Each row of a before or after table is a point. One or more steps were done to the points. Then noise was added and the rows were shuffled. The steps act on columns, c1 being the first. What was done? A step turns or swaps two columns, mirrors them in a line or flattens them onto one, adds a multiple of one to another, or multiplies or shifts one. Angles are multiples of 10 degrees, from the lower column toward the higher: turns from -170 to 170, lines from 10 to 170 but not 90. Use the fewest steps. Two steps may share a column if one is a turn and the other turns, adds or multiplies; they go together, in the order done. Otherwise the lowest column goes first.
In the rows, zero is written as 128.

Before:
[[110 181  98]
 [157 155 185]
 [196 108 147]
 [ 93 122 157]
 [ 68 161 131]
 [ 74 148 110]
 [111  86  89]
 [184 116 103]
 [184  79 127]
 [174 171 101]
 [184 164 181]
 [148 175 181]
 [158  99 160]
 [ 85  89  60]]
After (14 x 3):
[[149  78 162]
 [ 50 160 127]
 [ 76 141  65]
 [ 71 160 103]
 [ 97 205 100]
 [175  79 129]
 [166 188 103]
 [143 119 189]
 [143 143 175]
 [ 84 102 159]
 [170 128 178]
 [193  95 147]
 [177 132 103]
 [103 118  86]]
Steps: shift c1 by -10; add -0.7 times c3 to c2

Before:
[[200 156 212 153]
 [ 86 135 112 183]
 [171 115 223 128]
 [126 149 131 166]
 [ 82 170 137 160]
 [100 148 125 213]
 [143 192 132 178]
 [141  61 182 162]
 [118  91 159 137]
 [140  48 157 133]
 [159 134 175 133]
 [108 148 103 162]
 [115  76 177 159]
 [162 116 197 119]]
After (14 x 4):
[[129 149 163 130]
 [172 251 141 151]
 [162 205 153 203]
 [140 107 154 113]
 [202 216 198  73]
 [158 196 162  98]
 [130 195 136 202]
 [161 119 185 126]
 [111 228 157 179]
 [161 174 206  67]
 [152 208 142 159]
 [137 137 189 145]
 [132 208 116 172]
 [144 174 179  78]]
Steps: turn c1 and c4 by -40 degrees; turn c3 and c4 by -20 degrees; shift c2 by 60

Before:
[[ 73 213 138 129  75 117 206 131]
 [132 131 136 191 184 106 188 101]
 [104 109 190 120  63  53 160 116]
 [146 155 145 159 181 114 132 105]
 [222 131 166 216  84  97 163 126]
 [142 106 138 114 120 130 104 194]
 [132  81  84 132  95  89 161  86]
 [103 138 161 111  91 102 177  97]
 [ 98 131 124 190 163 111 162  96]
 [112 114 134 171 190 167 201  85]
 [ 95  25  99 148  89 152 159 168]
 [123  86 152 154  10 131 111 119]
 [174 126 154 177  84 143 146 151]]
After (13 x 8):
[[150 139 110 159  91 176  99 157]
 [136  98 159 144 112 141 132  71]
 [ 97  98 177 153 143 125 105 176]
 [ 72  51 216 166 118 173 116 169]
 [227 114 131 138 123 175  67 178]
 [ 92 155 130  84  79 178 119 152]
 [100 160 157 151  98 119 139 242]
 [127 158 119 188 102 210 138 188]
 [102 134 111 136 193 113 148 149]
 [148 148 192 125 101 159 103  89]
 [128 126 190 136 111 178  89  69]
 [ 68 218 148  98 161 126  88 175]
 [127 149 171 132  95 131  45  60]]
Steps: turn c1 and c2 by -130 degrees; swap c3 and c4; turn c5 and c8 by -80 degrees; turn c6 and c7 by -150 degrees

Before, 9 rows:
[[147 115 114 126  97 113 121  83 153 135 122]
 [ 73 233 164 169 150  62 119 102  65 117 189]
 [123 113  86 143 156 183 116 120 114 169  71]
 [152  98  97  96 146 117 118 168 146  92 108]
 [123  45  85 155 143 141 143 128 131 124 142]
 [100  89  85 125  85 154 119 127 108  84  95]
 [ 94 218 175  97 124 117 124 111  66 128 243]
 [ 36 201 199 135 133  97  82 124 117 145 201]
 [114  65  28 106 116 115 112 137 119 167  90]]
After (9 x 11):
[[ 90 186 131  91  53 119 123 111  28 128 232]
 [122 110 105 130 186 184 113 120 118 167  83]
 [157 105 105 115 160 112 116 164 164  91 117]
 [ 31 212 171 131  88  95  83 123  73 141 206]
 [ 99  92 101 150 112 154 123 129 125  83  65]
 [127  59  84 155 140 145 145 134 171 126 130]
 [ 71 199 142 171 114  60 117 101  16 120 200]
 [113  67  51  85 149 121 114 134 149 172  61]
 [147 125 115 118 110 110 118  85 155 139 102]]
Steps: add -0.3 times c1 to c2; turn c2 and c9 by -30 degrees; turn c3 and c11 by 20 degrees; turn c5 and c11 by 30 degrees; add -0.5 times c10 to c4

Before:
[[ 86 114  41 145 162 114 137 135 215 132 148 119 108 144]
 [135 140 128 161 132 138 112 154 193 108 140 140 107  86]
 [111 121 129 115 164 147 130  83  98 158 142 224 124 139]
 [ 98 170 122 105 155 139  64 154 108  98 176 118 174 141]
 [ 84 168 100 102 134 113 112 169 109 100 165 168 142 118]
 [ 93  38 139 127 178 141  82 154 117 104 123 119 168  87]
 [105  93  92 107 146 137 119 127  97 178 123 125  96  85]
 [120 107 108  99 160 150 132  99 104  96 149 157 133 117]
 [ 97  30 136 103 132 146 133 143 115 169 176 125  89 146]
 [ 95 100 139  92 175 133 147 148 143 163 127 114  94  81]
 [173 159 106 121 161 120 110 171 112  97 124 129 248 124]]
After (11 x 14):
[[112  83  93 104 138 158 130 125  97 137 127 206 131  61]
 [117 126 105  99 154 155 105 119 104  93  89 185 128 140]
 [152 127 104 116 154 148 142 120 109 101 171 132 127 143]
 [ 86  52  37 141 149  12 132 104 222 138 126 252 132 133]
 [136 146 139 157 131  15 134 101 193  87 147 123 125 109]
 [106  80 134 106 130 141 114  81 112 167 125 203 133 114]
 [ 93  81 138 129 160 101 147 126 118  78 153 189 131 111]
 [104 208 132 116 161 160 118 138 100 159  87 182 131 117]
 [105 106 141  90 163 118 109 121 145 121 145 130 137  77]
 [ 87 131 115 104 146 114 175  75 105 113 133  94 134 158]
 [ 80 162 102  99 133 158 148  78 110  98 157 147 135 139]]
Steps: flatten c1 and c13 onto the line at 170 degrees; add 1.5 times c3 to c2; turn c2 and c12 by -60 degrees; multiply c5 by 0.7; turn c6 and c7 by -140 degrees; add -1.5 times c9 to c6; turn c8 and c11 by 110 degrees; turn c10 and c14 by -40 degrees

Before (8 x 18):
[[163 110 197  93  97 120 127 124 116 129 114 141 162 143 112 112 160 134]
 [155 103 164 118  92 129 124 129 106 130  95 155 140 157 106 157 119 126]
 [ 98  88  93 131 109 123 111 130 128 136 140 129 103  87 105 151 100 123]
 [ 81 130  75 137 165 180 129 114 121 153 147 142 166 126  92 105  64 126]
 [103 108 131 119 116 112  78 165 135 152 169 105  91 124 141 126  85 122]
 [141  89 168 116 102 143 108 105 123 106 119 150 167 151 131 129 126 116]
 [146 100 120 120 108 151  94 143 131 149 126 121 110  87 128 140  93 124]
 [159 115 148 137 120 115 123 117 108 107 104 136 163 146 134 140 136 139]]
After:
[[104 105 134 110 117  56 118 163 133  99 163 102 139 122 133 161  86 137]
 [ 79 131  71 132 165 248  30 111 129 101 149 144  93 128 104 104  64 135]
 [102  84  90 124 104 106 126 133 124 123 147 127 162  92 109 142  94 122]
 [165 111 174 103  98 105 137 122 115 125 103 142 100 145 153 102 161 136]
 [139  91 155 122 103 147  83 108 123 145 115 150 120 151 143  86 129 112]
 [159 103 143 125  91 132 123 127 108 129  93 157 153 156 141 107 120 128]
 [153 111 144 142 118  96 149 116 106 152 110 133 129 146 136  91 137 129]
 [142  99 120 119 107 157  55 139 129 108 122 123 145  91 119 145  91 136]]
Steps: flatten c3 and c15 onto the line at 30 degrees; turn c4 and c11 by 20 degrees; multiply c6 by 3; turn c6 and c7 by -40 degrees; mirror c10 and c18 in the line at 80 degrees; turn c13 and c16 by -110 degrees

Before, 13 rows:
[[111 125 122 142 128 145 101 138 113 151 151 150 108  88 132 165 113 108
  119 119 118 120 164 150]
 [110 130 111 142 134 113 115 141 124 143 145 131 107 156 146 117 127 112
  131 115 128 114 101 129]
 [112 141 124 137 127  96 115 134 170 115 146 132 127  92 156 115 123 111
  107 105 114  98 121 144]
 [107 134 117 122 125 141 102 133 181 171 144 135 141  88 136 117 127 139
  138 116 115 115 125 151]
 [145  74 152 137 127 106 103  63 101 111 129 130 165 123 153 169 121 121
  130 104 119 106 103 149]
 [120 125 178 148 110 107 114 137 183 118 119 119 133  95 131 149 114 109
  141 112 134 102 102 109]
 [148  93 198 128  70 143 117 116 112 179 113 117 105 100 145 180 113 159
   99 100 121 103 127 131]
 [122  79 108 144 103 140  95 118 164 108 112 123 116 109 135 134 143 102
  129 127 121 119  96 137]
 [249 112 138 117 130 111 112 126 169 125 153 120 108 126 145 128 131 104
  112 101 126 103 103 120]
 [109 142 241 120 125 140 151 138 163 110 137 122 104 101 133 112 116 119
  136 153 190  72  97 142]
 [130 134 109 155 119 146 118  90 144 109 141 120 103 124 153 116 138 101
  131 179 123  75 175 132]
 [120 142 116 125 138 132 120  84 149 116  71 132 106  83 140 120 153 105
  108 142 113  93 105 104]
 [112 133 109 146 136 133 130 115 187 110  94 125 165  87 145 114 113 107
  139 119 188 116 129 150]]
After, 13 rows:
[[108 144 243 118 129 104 129 136 158 123 146 123 106 136 148 112 114 114
  131 159 195  69  99 142]
 [110 133 113 143 135 142 128 133 124 151 153 128 103 130 119 123 132 109
  132 100 125 115 100 124]
 [250 108 133 118 132 120 125 122 170 140 151 121 104 106 138 130 130 105
  114 115 126 107 106 124]
 [124 124 178 145 113  86 127 137 180 125 120 119 136  99 139 153 115 104
  139 153 136 103 106 109]
 [106 135 118 126 123 112 128 132 180 159 146 135 138  99  96 114 126 136
  133 157 115 110 124 149]
 [110 131 103 149 139 103 128 115 188 134  93 125 167  99 154 120 115 109
  136 158 189 121 133 153]
 [121 138 107 125 136  90 125  85 152 132  68 132 105 116 145 124 155 106
  103 173 115  95 104 106]
 [143  68 152 137 128 109 123  64  94 145 126 130 165 103 158 167 122 114
  126 119 117 107 106 150]
 [110 134 122 133 127  74 126 128 170 150 142 131 129  91 157 114 122 113
  111 149 120 100 118 144]
 [126 135 107 154 120 115 125  95 139 141 137 120 102 173 153 120 137 102
  138 154 128  79 177 133]
 [153  90 200 124  75 130 129 114 114 175 115 119 101  84  95 182 111 157
   99 140 116 103 126 128]
 [121  78 106 147 101 122 130 118 166 124 112 124 113 120 147 138 150  95
  130 144 124 113 101 135]
 [108 131 124 142 125 118 128 135 119 144 148 147 111 100 109 169 113 103
  124 153 122 120 165 154]]
Steps: turn c14 and c20 by -60 degrees; add -1 times c20 to c6; multiply c7 by 0; turn c10 and c15 by -60 degrees

Before:
[[118 127 124 128 148 143 114 105 120  99 152 131 150 152 144  90 115 113
  101 150 121 121 125 126  55 144 119 131 151  72 103 125 130  98  84 114
  115 116 132 122  71 142 134 137 120 144 188 160]
 [109 123 140 115 113 138 119 111 128 116 136 113 163 116 161 169 159 146
  137 149 122 148 146 134 116  87 130 155 136 125 180 143 109  98 134 119
  126 131 125 132 140 147 134 112 157 140 108 135]
 [117 106 101 126 107 141 124 119 120 103 126 134 102 112 170 163 164 112
   82 127  92 141 119 152 128 135 156 143 137 118 108 147 125 102 122 116
   56 116  93 105 122 132 184  93 140  99 111 160]
 [110 131 135 147 123 135 115 113 122  93  47 146 131 142 150  89 166 118
  140 143 111 143 148 154 146 151 154 149 128 143 121 121 130 115 183 115
  116 138 112 132  96 137 133 144 143  93 105 123]
 [139 124 118 130 154 148 115 152 121  93 159 127 156 108 121 105 142 110
  137 151 107 147 121 142 109 149 159 149 101 135 104 111 122 101 131 107
  123 182 131 129  87  97 170  84 128 107 132 157]
 [121 131 118 148 107 111 113 122 130 209 120 145 138 163  94 185 144 152
  141 100  92 110 154 148 117 131 158 155 151 115 124 139 105 142 114 109
  117 114 123 130 140 144 148  95 115 130 104 155]
 [127 123 141 150 176 123 122 124 131 111 141 114   7 126 103 102 114 113
  125 151 103 146 120 152 128 145 128  87 123 133 131 125 124  91 115 105
  121 133 132 132 133 118 137  96 151 144 141 115]
 [164 129 114 151 120 148 118 139 144  90 147 113 134 143 127  95 165 162
  115 100 118 146 147 149 147 120 131 136 125 138 103 137  86 106  93 110
  124 143 124 104 110 148 142 146  66 128 169 135]
 [166 134 124  77  99 120 124 108 159 169 103 113 136 116  87 114 159 116
   75 103 115 114 133 109 149 124 148 151 141 135 201 144 126 203 105 153
  128 121 129 111 126 150 130  80 154 134 130 138]
 [126 133 120 153 100 126 105 176 121 108 159 128 139 125 173 117 148 138
  139 141  95 142 142  90 144  93 113  89 146 141 161 138 126 123  91 113
  107 121 111 126 126 114 130 114 168 118 147 137]
 [117 126 112 156 144 118 116 114 187 120 141 112 165 114 141 174 163 128
  142 144 121 106 158 154  82 147 160 104 136 110 102 130 128 119  96 182
  102 119 100 134 141 126 150 109 101  72 122 130]]
After:
[[120 106 103 126 108 140 124 141 120 103 129 124 101 111 170  90 163 111
   81 126  93 141 119 153 128 135 157 144 137 117 108 147 124 103 122 116
   55 115  91 105 122 125 183  93 141  99 114 166]
 [136 133 119 153 101 126 103 125 124 109  98 121 140 125 173 136 149 138
  139 141  93 143 142  89 145  93 114  90 146 141 157 139 126 122  90 114
  106 120 111 127 126 134 131 114 169 117 179 125]
 [ 93 133 125  76  99 119 124 119 157 168 153 148 135 117  87 166 157 115
   74 103 115 116 132 109 150 125 149 152 141 135 203 144 125 204 106 153
  127 121 129 112 126 141 129  79 155 136 110 145]
 [142 124 140 150 175 122 123 113 143 112 115 125   6 126 103 151 112 113
  125 151 105 146 121 152 128 145 129  87 123 133 128 124 124  91 115 104
  123 135 130 131 133 128 138  97 153 143 129 103]
 [128 125 118 131 155 147 113 132 126  92  97 122 156 109 120 155 142 110
  136 150 107 147 120 143 109 148 158 150 100 135 100 112 121 101 132 108
  122 184 132 129  87 124 171  84 129 108 152 165]
 [168 131 134 147 124 135 115 144 109  93 209 132 132 141 149 148 166 118
  141 144 110 144 147 154 146 151 154 150 127 143 122 122 130 114 181 114
  116 138 112 133  95 127 135 142 142  94 107 130]
 [118 124 112 155 145 118 115 127 171 120 115 171 165 113 141  81 162 130
  142 144 120 106 159 154  82 148 161 103 137 110 102 131 130 118  96 181
  102 118 101 135 140 123 149 110 101  71 114 124]
 [102 130 115 150 120 150 117  94 148  90 108 135 134 143 127 179 165 162
  116 100 118 145 147 148 149 119 131 136 126 137 107 136  86 106  93 110
  124 142 125 104 111 126 141 145  67 127 153 137]
 [129 124 139 114 112 138 122 140 142 118 119 121 164 117 161  81 159 144
  137 149 122 148 145 132 116  87 130 155 136 125 182 143 110  99 133 119
  125 131 126 132 139 137 134 110 157 141 105 144]
 [158 127 123 129 148 143 112  64 121  99 106 122 151 152 142 156 115 113
  102 150 121 121 124 127  55 145 119 130 151  72 106 125 130  98  83 114
  116 117 131 122  73 124 134 138 120 145 126 161]
 [108 133 117 148 107 111 112 149 115 209 137 139 138 163  93  74 144 150
  144 100  93 109 154 147 116 132 157 154 149 115 127 138 104 143 113 109
  119 114 122 130 141 128 148  94 115 130 115 163]]
Steps: multiply c1 by 1.3; turn c1 and c16 by 150 degrees; turn c8 and c47 by 70 degrees; turn c9 and c12 by 60 degrees; multiply c11 by -1; add 0.3 times c28 to c48; flatten c31 and c42 onto the line at 10 degrees
